Each point is reached from the start by the listed moves, each made 0, 1 or 2 times, or once backwards (-1), plus a little noise. Say if it took an odd or an even number of moves. Then give how often each move was made.
In the rows, 128 means zero.

Moves:
(1): [155 148 136 129 138]
(2): [105 177 126 132 116]
Start: [115 110 124 123 135]
Points:
[121 249 134 129 132] -> even (2, 2)
[113 111 125 122 137] -> even (0, 0)
[139  62 120 121 148] -> odd (0, -1)

Moves:
(1): [164 126 133 133 139 121 120 126 134 118]
(2): [123 162 130 119 146 140 128 133 127 134]
(3): [131 134 168 119 115 128 115 132 133 124]
(4): [126 135 129 155 123 145 132 117 135 124]
(5): [123 123 145 130 157 130 139 119 135 134]
(6): [129 117 132 107 119 170 126 131 130 128]
(7): [137 131 134 128 128 129 152 124 120 122]
(8): [134 128 132 141 132 127 130 163 137 131]
(9): [125 130 121 127 119 129 139 132 160 115]
Start: [135 123 121 123 131 137 145 132 114 118]
Points:
[192 109 226 155 137  80 151 152 137  97] -> even (1, -1, 2, 0, 1, -1, 1, 1, 0)
[202  65 124  98 107 193 111 138 172  86] -> odd (2, -1, 0, 0, 0, 2, -1, 0, 1)
[218 180 210 220 200 128 156 165 127 110] -> even (2, 1, 1, 2, 1, -1, 1, 2, -1)
[ 94 177 154  47 105 247  90 164  85 149] -> odd (-1, 2, 1, 0, -1, 2, -1, 0, -1)
[104 101 168 130 185 188 164 187 109 158] -> odd (-1, 0, 0, 0, 2, 1, 0, 2, -1)
[207 119 167  83 139 107 110 107 116  93] -> odd (2, 0, 1, -1, 0, 0, 0, -1, 0)
[154 155 229  97 109 249 135 169 104 121] -> odd (0, 1, 2, 1, 0, 2, 1, 1, -1)

Moves:
(1): [165 123 120 136 130 139 126 134 143 121 126 124 126 130 119 129 147 122
 130 122 121 117 133]
(2): [130 162 132 125 130 134 127 132 130 126 128 132 131 129 132 126 139 126
 116 125 128 135 121]
(3): [133 128 163 130 128 123 125 115 131 129 126 132 126 124 126 130 129 128
 145 122 126 128 123]
(4): [126 134 132 157 124 128 130 130 123 127 125 127 129 131 135 126 130 127
 128 127 128 136 128]
(5): [125 122 128 138 161 127 133 131 118 123 127 129 135 129 122 118 130 131
 123 131 130 130 120]
(6): [125 126 133 123 126 152 120 136 125 122 129 125 124 121 124 126 123 128
 130 134 126 125 141]
(7): [129 128 132 128 124 140 155 124 125 132 130 124 137 130 127 125 129 128
 135 132 122 129 124]
(8): [128 129 131 128 128 119 131 158 122 126 134 119 127 139 122 130 130 136
 131 122 118 125 124]
(9): [109 124 132 129 126 127 128 137 159 134 135 123 126 127 124 123 133 124
 130 147 134 124 117]
(10): [130 130 126 130 130 130 124 133 127 161 122 140 128 126 122 120 128 124
 132 124 131 124 122]
(11): [133 138 131 132 132 136 124 126 125 131 163 141 131 122 141 139 130 135
 128 126 136 118 125]
(12): [126 127 124 130 126 136 130 136 139 119 121 159 126 132 124 124 124 136
 135 115 129 131 127]
(13): [126 129 134 127 125 125 114 124 132 132 127 129 167 126 127 129 134 137
 132 125 124 127 136]
(14): [131 117 141 116 129 138 121 114 134 126 129 121 136 163 118 134 120 126
 114 125 145 126 134]
(15): [135 119 136 125 134 128 132 139 131 134 113 127 127 136 168 125 129 124
 129 132 126 126 111]
(16): [127 136 127 135 143 135 130 126 138 136 112 127 129 129 128 163 125 128
 135 126 122 132 138]
(17): [116 123 134 125 124 137 129 126 122 133 124 129 129 134 130 129 150 136
 130 132 121 128 126]
(18): [142 131 124 136 133 127 124 124 132 133 126 125 123 130 125 126 120 168
 121 138 133 133 130]
(19): [125 141 116 129 133 128 123 121 134 130 131 121 128 140 133 122 128 128
 160 131 129 130 142]
(20): [131 128 126 125 125 125 131 130 123 128 128 134 129 132 125 129 130 123
 130 152 128 126 129]
Start: [114 127 124 142 126 132 110 149 124 130 151 129 136 143 140 127 143 129
 132  93 128 135 135]
Points:
[132 158 164 131 189 188  54 249 157 210  73  77 171 231 159 121 220 161
 141 151 104 126 123] -> even (1, 2, 0, 0, 1, 2, -1, 2, 1, 2, -1, -1, 1, 1, 2, 1, 2, 1, 1, 1)
[111 116  55 157 128 114 100 231 210  91 181 148  60 170  68 112 169 230
 221 172 116 124 161] -> odd (1, -1, 0, -1, 0, 0, -1, 2, 2, -1, 0, 2, -1, -1, -1, 0, 1, 2, 2, 2)
[206 219 122 158 211 124  32 125 189 208 122 111 210 158 120 133 213 164
 185  55 121 128 153] -> odd (2, 2, 1, -1, 1, -1, -1, 0, 0, 2, 0, -1, 2, 0, 0, 1, 0, 1, 2, -1)
[139 131 131 189 155 225 116 145 135  99  80 128 186 176 231 190  94 128
 126  59 125 160 181] -> even (0, 0, -1, 2, 0, 2, 1, -1, -1, -1, 0, 1, 1, 1, 2, 2, -1, 0, 0, -1)

Moves:
(1): [139 123 127 138 126 127 122 123 134 135 134 138 126 134 121 134 138 130
 132 131 131 129 128 128]
(2): [133 150 120 131 140 137 131 139 123 122 135 124 117 139 129 120 129 139
 133 131 130 119 128 117]
(3): [124 126 148 137 127 128 128 130 135 133 118 126 133 140 130 122 132 128
 115 132 131 140 113 123]
(4): [124 139 114 143 127 110 126 126 138 121 125 114 117 128 134 129 128 127
 136 120 125 132 133 130]
(5): [130 126 127 125 137 126 129 127 117 127 129 126 130 134 129 139 124 121
 127 130 125 124 121 131]
(6): [131 118 131 133 134 145 124 124 124 127 124 124 125 125 119 130 124 117
 118 139 120 128 124 122]
(7): [136 127 123 128 130 125 155 145 123 129 133 138 126 128 130 110 127 126
 138 128 117 138 115 136]
(8): [124 125 130 128 130 124 115 152 130 126 141 129 142 118 119 122 136 127
 121 134 131 140 127 142]
(9): [131 131 126 123 139 126 125 121 140 118 131 124 130 128 129 123 120 127
 142 131 130 135 128 132]
(10): [122 133 123 126 130 129 127 127 133 144 131 121 134 133 115 130 129 129
 128 119 135 134 137 127]
(11): [120 120 124 131 128 131 131 124 129 129 144 133 123 127 135 126 127 129
 124 124 133 129 125 126]
(12): [119 121 127 123 131 126 127 126 134 126 125 137 132 125 127 124 137 132
 120 126 123 130 121 119]
(13): [129 129 133 135 123 128 134 119 128 120 128 126 144 125 122 128 129 124
 123 132 128 121 128 126]
(14): [128 119 119 126 120 135 125 125 128 124 132 126 132 147 133 121 133 128
 120 122 118 129 129 130]
(15): [131 132 130 128 137 140 135 133 130 132 127 132 134 126 143 133 131 123
 124 122 119 130 134 129]
(16): [135 125 135 124 124 132 135 130 137 119 131 121 122 132 124 138 131 128
 124 117 127 125 134 122]
(17): [133 132 126 117 132 123 136 124 122 129 128 124 120 129 140 126 142 121
 125 130 136 128 132 126]
(18): [128 123 123 132 130 132 128 121 120 125 124 120 130 121 121 127 131 152
 128 124 136 133 126 136]
(19): [119 113 138 130 121 138 130 128 123 126 133 124 138 125 130 120 140 126
 150 119 122 125 121 131]
(20): [113 138 126 126 127 133 135 129 131 130 135 129 122 132 126 132 131 133
 134 144 120 130 130 141]
(21): [124 124 117 128 124 135 132 133 125 121 115 133 130 131 130 131 128 122
 126 133 148 120 120 129]
(22): [129 136 124 125 122 132 128 121 118 123 125 128 131 127 124 137 127 124
 128 129 133 140 132 124]
(23): [118 120 137 135 137 126 125 126 123 122 126 138 126 135 121 123 131 122
 125 123 132 130 140 128]
(24): [132 146 128 125 130 135 119 127 117 119 122 136 131 118 114 125 124 112
 120 126 127 130 107 151]
Start: [125 119 130 138 128 130 120 143 127 114 129 122 112 126 125 130 131 108
 128 135 128 125 124 142]
Points:
[152 103 146 184 175 145  90 161 126  73 135 221 174  78  87 132 110   7
  97 169 150 197 105 187] -> even (2, -1, 0, 0, 0, 1, 1, 2, 2, -1, 1, 0, 1, -1, 2, -1, -1, -1, -1, -1, 1, 2, 2, 1)
[111 101 150 183 130 156  97 203 132  41 164  97 108 163  91  58 154  25
  63  97  98 175  46 162] -> even (-1, 1, 2, 2, 0, 2, 1, 2, 0, 0, 2, 0, 0, 2, -1, 2, 0, -1, 1, -1, 0, 0, 1, 2)
[ 45 116 154 193  96  88 189 228 128  84 184  96 139 208 147  34 208  90
 161 140  89 161 124 178] -> odd (-1, 1, 2, 2, 0, -1, 2, 2, -1, 0, 0, -1, 2, 2, -1, 0, 1, -1, 2, 2, 0, 0, 2, -1)
[ 58 133 193 127 170 178 155 125 123 121  82 118 118 175 144 117 196 125
 166 146 198 100 123 149] -> even (0, 1, 2, -1, 0, -1, -1, -1, 1, 1, -1, 0, 0, -1, 1, 0, 2, 1, 2, 2, 2, -1, 2, 0)
[132 123 189 142 144 231 144 154 126  83 179  90 157 186 174  81 183 112
 151 164  84 172 134 122] -> odd (0, 2, 2, -1, -1, 1, 0, 1, 2, -1, 0, -1, 1, 2, 2, 0, 1, 0, 2, 1, -1, 2, 0, -1)
[ 56 107 162 107 135  84 129 174 161 107 183 140 136 196 108  92 166  79
  72 142 108 224 129 184] -> even (-1, -1, 2, 0, 1, -1, 1, 2, 1, 1, 1, 1, 0, 2, -1, 1, 1, -1, -1, 2, -1, 1, 2, 0)
[139 158  69  93 113 223 196 157  69 142 133 152 120 187 122 127 150  59
 156 140 123 143  53 229] -> odd (1, 0, 0, -1, 1, 0, 2, -1, 0, 2, 0, -1, -1, 2, 1, 0, 1, 0, 1, 2, 2, 1, -1, 2)
[ 86 158 101 139 117 108 168 154 125  38  60  95  66 141 154 125 205 157
 104 113 181 130 125 125] -> odd (-1, 1, 1, 2, -1, -1, 0, 0, -1, -1, -1, 2, 0, 0, 0, 2, 2, 2, 0, 1, 2, 1, 1, 0)
[123  55 192 131 123 135 158 104 165 134  95 151 127 200 114 107 176 103
 108 116 135 181 148  94] -> odd (1, -1, 2, -1, -1, 0, 1, -1, 1, 1, -1, 1, 0, 1, 0, 1, 1, 0, 0, 0, 0, 1, 2, -1)
[130 144 138 134 171 151  76  97  78  67 106  97 164 131  60 126  89 102
 109  93 130 192  81 194] -> even (-1, 0, 1, 0, 2, 0, 0, 0, 2, 1, 0, 0, 0, 1, 0, 0, -1, 2, 0, -1, -1, 2, 1, 2)
[152 157 133 143 122  84  67 118 149 122 166 126 159  57  68 105 107  89
 156 130 167 169  87 216] -> odd (1, -1, 0, 0, -1, -1, 0, 1, 2, 1, 1, -1, 1, -1, -1, -1, 0, 0, 0, -1, -1, 0, -1, 2)
[187 153  52 147 163 149 147 170  41 101 169  64 113 141 155 103 162 129
 116 128  96 118 119 162] -> odd (0, 2, -1, 1, 2, 1, 1, 1, -1, 0, 0, -1, 1, 2, 1, -1, 2, 2, 0, -1, -1, 0, -1, 0)

Moves:
(1): [131 131 132 132 120 129 119 129 128 130 129 129 136 124 120 125 133 122
 130 136 129 133 132 130 134 126 136]
(2): [126 122 127 123 126 127 130 136 124 128 132 131 132 134 130 129 125 131
 136 119 128 124 129 136 122 145 126]
(3): [125 127 138 127 136 132 130 133 125 137 125 115 132 114 122 128 131 122
 127 123 139 135 133 138 133 133 121]
(4): [134 123 126 133 132 125 144 143 117 135 141 129 118 106 125 137 122 122
 140 115 139 131 131 137 129 120 130]
(5): [125 122 121 132 132 126 137 133 130 126 126 118 130 132 131 122 132 125
 132 123 133 133 127 131 130 119 119]
(6): [135 133 130 128 138 136 133 125 125 134 125 135 137 133 134 124 127 130
 118 125 123 123 133 126 129 122 129]
(7): [127 129 117 131 124 124 134 126 124 127 121 115 140 137 121 133 122 132
 126 132 113 127 127 132 126 136 117]
(8): [126 122 125 118 122 129 121 124 131 135 132 130 130 121 120 118 131 117
 121 125 122 126 113 134 130 136 127]
(9): [124 129 119 140 131 126 142 127 121 118 127 123 130 119 114 122 149 117
 131 122 127 120 133 129 135 135 126]
(10): [130 134 127 133 135 123 129 141 118 133 130 135 130 126 130 120 124 129
 121 130 129 133 124 131 138 125 117]
(11): [128 136 132 129 136 125 129 135 146 135 124 129 126 132 128 131 119 137
 132 127 119 130 130 116 130 120 133]
(12): [133 121 136 138 131 114 135 136 126 132 125 129 120 121 136 130 130 130
 136 125 121 134 125 140 124 131 119]
(13): [125 136 136 122 125 127 134 123 122 133 132 133 138 142 136 136 139 130
 133 122 136 126 149 144 129 116 123]
(14): [133 126 114 141 123 144 125 126 137 120 111 122 141 118 121 142 118 131
 124 132 141 130 129 142 130 118 119]
(15): [124 130 126 137 135 129 132 122 122 144 118 128 132 135 142 120 126 132
 126 121 126 119 116 135 139 127 142]
(16): [127 135 121 121 125 135 124 135 127 122 133 121 131 127 134 136 141 125
 130 123 127 130 121 124 130 128 120]
(17): [124 112 127 124 121 135 123 138 116 134 131 136 135 112 130 131 121 135
 125 122 125 123 130 136 137 129 117]
(18): [142 139 132 118 123 130 133 133 133 125 130 126 138 133 133 131 119 135
 129 120 124 132 140 121 141 137 119]
(19): [138 125 134 128 133 130 133 120 121 122 130 138 125 128 128 127 116 133
 149 147 136 124 124 136 129 126 126]
(20): [135 139 133 131 139 117 139 124 135 122 134 135 142 133 139 126 129 119
 127 138 121 144 137 131 130 131 124]
(21): [138 130 128 135 138 129 131 110 134 135 132 125 130 134 126 124 133 134
 116 121 124 143 129 125 132 140 131]
(22): [122 129 128 120 122 134 145 146 130 126 117 127 122 133 128 130 140 128
 125 126 123 132 132 129 134 130 139]
(23): [125 133 133 140 115 134 148 131 134 131 132 131 121 122 122 123 123 113
 117 128 120 116 133 121 130 137 128]
(24): [128 120 112 119 129 134 121 137 139 132 133 118 106 118 136 132 123 111
 135 135 130 133 132 129 126 134 132]
Start: [125 122 126 120 129 122 128 125 126 123 126 128 123 133 125 129 116 115
 140 123 128 148 122 126 131 126 136]
Points:
[119 148 109 146 158 122 227 177  42 173 138 159 113 136 130  67 220  91
  92   7 116 116  86 132 186 139 193] -> even (0, 1, -1, 2, 0, 2, -1, 1, 2, 2, -1, 0, 0, -1, 2, 1, -1, 0, -1, -1, 1, 2, 0, -1)
[131 151 129 118 151 158 209  95 223 113 137  94  97 173 130 165 113  87
 169 156 156 199 179 135 119 103 125] -> even (-1, 0, 1, 0, 2, -1, 0, 0, -1, -1, 2, -1, 2, 1, -1, 1, -1, -1, 2, 1, 2, 1, 2, 1)
[149 168  85 226 172 143 248  85 108  90 135  73 161  64  79 174 106  52
 169 148 165 155 135 182 150 156  88] -> even (-1, 0, 2, 2, -1, -1, 2, -1, 2, 0, 0, -1, 0, 2, 1, 2, -1, -1, 2, 2, 1, -1, 2, 0)

Moves:
(1): [119 135 120 122 116 130 131 140 130 139 130 120 122 121 126 120 116 126
 135 114 136 135 136 132]
(2): [120 136 142 124 129 133 145 136 131 127 124 132 122 123 141 121 139 125
 132 139 131 122 122 114]
(3): [138 131 131 126 128 125 127 121 128 133 139 129 131 121 135 124 128 132
 122 124 132 125 125 122]
(4): [127 121 127 125 126 125 133 112 119 130 118 124 126 127 117 129 128 134
 139 125 127 115 124 138]
(5): [124 123 129 133 130 125 127 128 127 121 133 122 121 129 126 124 129 131
 134 133 133 137 131 137]
(6): [117 124 130 132 119 132 123 128 117 129 121 133 129 123 127 119 131 123
 129 128 127 124 128 130]
(7): [137 132 125 137 130 135 125 133 118 139 132 141 135 127 126 138 122 128
 128 143 135 132 112 119]
(8): [117 122 121 148 126 123 134 119 128 120 131 129 123 124 131 126 133 137
 130 106 113 134 117 137]
(9): [139 129 127 126 129 131 127 131 132 140 120 129 117 125 135 125 124 123
 122 125 124 130 125 126]
(10): [122 136 125 126 125 126 122 124 137 136 140 135 127 140 135 121 118 133
 128 130 125 137 129 114]
(11): [125 105 121 131 136 139 124 124 135 134 140 129 127 140 126 119 120 123
 136 112 131 127 132 121]
(12): [134 129 118 129 123 126 136 133 142 120 129 121 133 136 133 116 134 125
 122 140 139 107 134 135]
(13): [120 134 130 126 128 130 140 118 129 132 121 134 131 128 124 134 129 123
 120 130 129 128 128 137]
(14): [131 128 125 131 138 138 121 123 128 127 121 120 132 119 131 129 123 140
 116 132 120 126 127 125]
(15): [133 131 132 129 141 124 131 132 134 142 121 119 130 130 137 127 123 124
 126 131 135 129 127 129]
(16): [127 130 130 126 127 119 128 127 130 127 126 132 123 123 121 127 117 122
 121 126 132 126 123 125]
(17): [133 126 132 133 126 131 133 125 121 118 127 139 131 129 124 124 119 135
 143 120 122 134 137 132]
(18): [130 136 131 128 131 123 119 125 127 132 125 140 118 133 126 134 132 129
 132 119 136 133 128 124]
(19): [125 135 121 124 136 128 133 126 128 124 115 132 132 128 120 109 148 130
 142 128 129 130 123 130]
(20): [126 114 123 129 122 120 132 126 128 118 108 123 135 116 115 132 136 138
 122 125 138 127 139 132]
(21): [134 132 129 126 118 140 132 127 127 121 122 124 128 135 141 124 135 111
 131 131 129 128 116 118]
(22): [116 125 135 125 119 139 120 127 142 124 128 136 122 132 133 122 136 127
 137 130 134 138 120 129]
(23): [129 128 124 118 134 123 138 133 116 125 125 128 129 132 141 127 119 118
 124 127 137 131 124 133]
(24): [122 129 143 128 117 131 134 133 127 129 118 133 129 145 124 118 139 129
 120 133 126 133 114 135]
Start: [134 121 134 109 141 119 126 131 132 132 103 119 150 136 104 114 150 145
 124 109 117 145 114 135]
Points:
[126 242 137  77 133 170 223 170 137 189  23 139 122 187 195   7 175 101
 117 203 178 160  10 125] -> odd (2, 2, 0, 1, 2, 0, 2, 0, 2, 2, -1, 2, 2, 2, 1, 0, 0, 1, 2, -1, 2, 0, 2, 2)
[ 72  69 166 121 110 122 154  73 151  79 144 128 140 156 138  87 160 106
 122  91 138 160  86 167] -> even (-1, 0, 2, 0, 2, 1, -1, 1, -1, 0, 1, 0, 2, -1, 0, 1, 0, -1, -1, 0, 1, 2, 1, 0)
[ 79 127 154 157  27 156 169 106 131  97  20 182 142 102  85  47 201 166
 176  78 173 114  45 122] -> even (2, 2, 1, 2, -1, 2, 2, 2, -1, 0, 0, 2, 0, 1, 0, 2, 2, 2, 0, 2, 2, 2, -1, 1)

Moves:
(1): [129 127 125 130 124 132 129 137 125 121 129 133 120 129 136 135 122 134
 137 128 120 126 122 131]
(2): [130 140 113 116 127 123 124 112 123 121 128 146 126 129 140 138 134 128
 135 133 141 133 129 120]
(3): [133 129 134 130 123 115 129 133 130 125 123 135 123 137 136 116 138 115
 147 134 138 136 135 110]
(4): [111 121 130 132 128 111 136 119 141 143 131 130 127 123 128 123 133 128
 122 121 131 121 117 118]
(5): [119 127 129 125 140 128 120 128 131 136 141 129 116 120 128 133 123 127
 130 133 119 123 134 115]
(6): [134 138 120 127 129 126 133 123 133 126 123 132 122 134 126 151 128 120
 125 130 130 128 133 135]
(7): [131 124 125 130 121 127 128 126 134 118 133 131 131 133 130 128 125 127
 130 136 123 132 128 124]
(8): [123 122 135 136 122 126 116 115 132 131 132 119 120 112 125 130 125 127
 115 116 121 133 143 126]
(9): [128 137 120 126 128 134 129 126 129 124 120 134 133 130 124 130 122 132
 127 130 125 132 125 131]
(10): [132 130 146 112 130 126 139 121 129 125 133 118 141 137 133 134 112 136
 122 123 133 122 136 123]
(11): [123 137 123 120 124 127 118 141 126 128 130 136 127 114 126 125 124 126
 146 114 140 119 127 137]
(12): [124 124 125 130 141 130 134 117 133 121 125 121 126 119 132 134 126 126
 128 127 123 123 137 121]
(13): [125 135 131 128 130 129 133 123 132 125 134 134 130 133 121 131 129 136
 120 128 134 128 132 125]
(14): [131 129 135 133 145 120 130 134 132 130 128 123 123 119 125 133 132 129
 124 128 128 126 118 127]
(15): [123 127 128 125 131 125 117 127 121 118 129 133 130 135 136 123 124 130
 129 129 128 140 132 136]
(16): [123 122 129 127 139 120 132 121 135 130 125 126 115 129 125 126 144 123
 134 125 113 135 114 121]
(17): [119 135 125 128 136 132 120 138 123 134 144 126 137 133 136 134 134 138
 128 123 144 137 121 125]
(18): [132 139 117 132 128 128 120 121 138 137 134 128 123 127 130 122 132 131
 129 130 123 129 123 133]
(19): [132 132 132 128 129 124 125 128 122 120 127 130 133 132 133 133 131 128
 132 132 123 123 129 125]
(20): [129 131 126 120 117 141 114 133 132 127 131 121 116 137 132 116 124 129
 123 128 121 119 135 124]
(21): [120 118 132 134 135 131 135 119 105 123 136 118 137 135 128 139 116 124
 122 130 132 137 119 133]
(22): [143 122 125 127 136 134 140 123 127 131 119 136 135 141 125 132 123 126
 129 123 123 122 120 117]
(23): [132 133 127 121 128 125 137 132 126 127 137 130 123 141 138 127 129 130
 120 127 120 130 122 120]
(24): [122 132 141 133 134 140 130 133 125 125 128 132 133 125 127 130 130 128
 120 121 136 137 126 133]
Start: [139 129 125 133 127 130 129 131 126 120 112 132 130 126 134 126 135 134
 127 127 131 142 125 116]
Points:
[ 91 199 102  84 198 164 124  73 128 129 178 102 141 110 162 202 101 196
  79 114 175 140 129  95] -> odd (0, 2, -1, 0, 1, 0, -1, 0, 2, 2, 0, 2, 1, 1, -1, 0, 2, 1, -1, 1, 1, -1, 0, 0)
[138 204  73 112  78 181   7 134 132  84 141 223  56 142 177 133 125 147
 156 157 146 168 208 111] -> even (2, 2, 1, -1, 2, 1, 0, 1, 0, -1, 0, -1, 2, -1, 2, -1, 0, 1, 0, 2, -1, 0, -1, 1)
[127 167 117 109 126  74 114 153 135  92 116 168  87  68 137 144 159 179
 143  76  94 151  72 126] -> even (2, 1, -1, 0, -1, -1, 0, 2, 2, 0, 2, -1, 1, 2, 0, 2, 0, -1, 1, -1, -1, -1, 2, -1)
[169 189 110  88 175  57  95 111 159  84 159 170 100 155 222 135 160 158
 199 199 101 197 119  28] -> even (1, 2, 2, -1, 2, -1, 2, 0, 2, 2, -1, 0, -1, 2, 1, 1, 1, 2, 1, -1, -1, -1, 1, -1)
[127 151 104 143 126 184  76 160 123  72 169 108  58 137 186 129 134 103
 140 140  46 147 132 122] -> odd (1, -1, 0, -1, 1, 1, 2, 0, -1, -1, 1, 2, -1, -1, 0, 1, 0, 2, 2, 2, 1, -1, 2, 2)
[116 147 141 141  74 107  83 115 162 134  85 167  82  75 124  68 170  92
 160  70 178 168 139 111] -> even (0, 1, 2, 1, -1, 0, 0, 2, 0, 0, 2, -1, 0, 0, 0, 1, -1, 1, -1, 1, 0, 0, -1, 2)
